Rows are points. Examples show where two turns around zero, p and q, send a point. Write where each new point lands after one turn and then the other. Backwards means that the second turn is done in reverse. Each puzzle has new turns, and all numbers are rounded.
(in the rows, 128 means zero)

Turn p:
[132  98  75] => [124 115  68]
[ 69 125 132] => [117  73 146]
[190 125 152] => [160 186 129]
[121 164 153] => [111 137 168]
Turn q:
[105  84 125] => [102 156 159]
[113 194 140] => [163 134  69]
[125 119 154] => [146 141 144]
[120  67 103] => [ 78 139 171]
[177 176 118] => [150  70  96]
Where do these land?
p, then q: [190 185 132] => [167 142  55]
p, then q: [125  72 134] => [110  82 155]
p, then q: [101 145 101] => [106 163 134]
p, then q backwards: [ 96 111 145] => [167 127 135]

Turn p:
[207 164 101 163] => [212  83 143 115]
[ 78  72 175 127] => [ 69 182 158 151]
[108  95 116 114] => [109 144 114 160]
[123 140 140  97] => [101 108 122 119]
[124 169 108 140] => [150 124 103  95]
Turn q:
[161 121 118 157] => [151 104  97 131]
[119 153 147 184] => [103 113  85  89]
[100 108 147 180] => [119  96 124  72]
[128 124 142  41] => [111 154 187 186]
[131 134  85  78] => [157 174 148 160]
Where do these land?
q, then p: [166 155 151 131] => [152 167 106 139]
q, then p: [103  79 144  81] => [ 95 137 191 109]
p, then q: [ 97 145  54 101] => [202 166 109 117]
p, then q: [181 126 148 163] => [103  76 125 162]
q, then p: [171 129 136 195] => [149 129  94 198]
q, then p: [ 86 155 136 132] => [ 96 121  99 103]
p, then q: [ 92 107 127  94] => [131 156 128  82]

Turn p:
[148 135 143 143 193 148] => [153  76 149 106 161 143]
[ 82 166 155 118  87  92] => [ 64 142 127 139 115  76]
[148 123  49 118 125 133] => [151 145  60 122 128 164]
[108  93 107 151 172 166] => [144  94 135 158 142 186]
[176 166 133 159  88 117] => [125 182 131  86 164 107]
[ 77 121 163  82 140 146] => [ 97  85 152 142  75 126]
[164  67 130 134 127 165] => [183 146 159 133 112 170]
[120 152 143 121  91  57] => [107 156 110 138 128  53]
Turn q:
[115  96  89 124 124  96] => [135 151  81 156 124 113]
[125 168 152  66 111 115] => [118 163 164  86 104  89]
[ 87  88  92 147 136 181] => [ 76  88  83 155 155 131]
[ 86 148 115 170 119 122] => [104 157 119 137 162 167]
[184  90 104 163  89 176] => [170  61  88 108 174 127]
[156 118 194 105 151  97] => [156 124 160 115  57 139]
[143 188 150 123 167 110] => [138 151 201 140 122 132]
Where do these land?
p, then q: [120 127 168 152 137 158] => [108 107 143 112  92 153]
p, then q: [116 130 141 119 111  37] => [173 198 115 162 129 155]
p, then q: [104 120 151  31 151  93] => [171 161  38  93 119 127]
q, then p backwards: [105 107  94 154  68 105] => [154 153  57 142 113 113]
p, then q: [125 147 112 156 150 170] => [ 89  87 136 142 120 116]
q, then p: [185 100 116 141 152 136] => [188 156 143 138 145 133]
q, then p: [170 165 153 171 109 172] => [175  82 171 113  92 141]
p, then q backwards: [ 99 127  89  99 146 153] => [110  77 150 153 133 136]
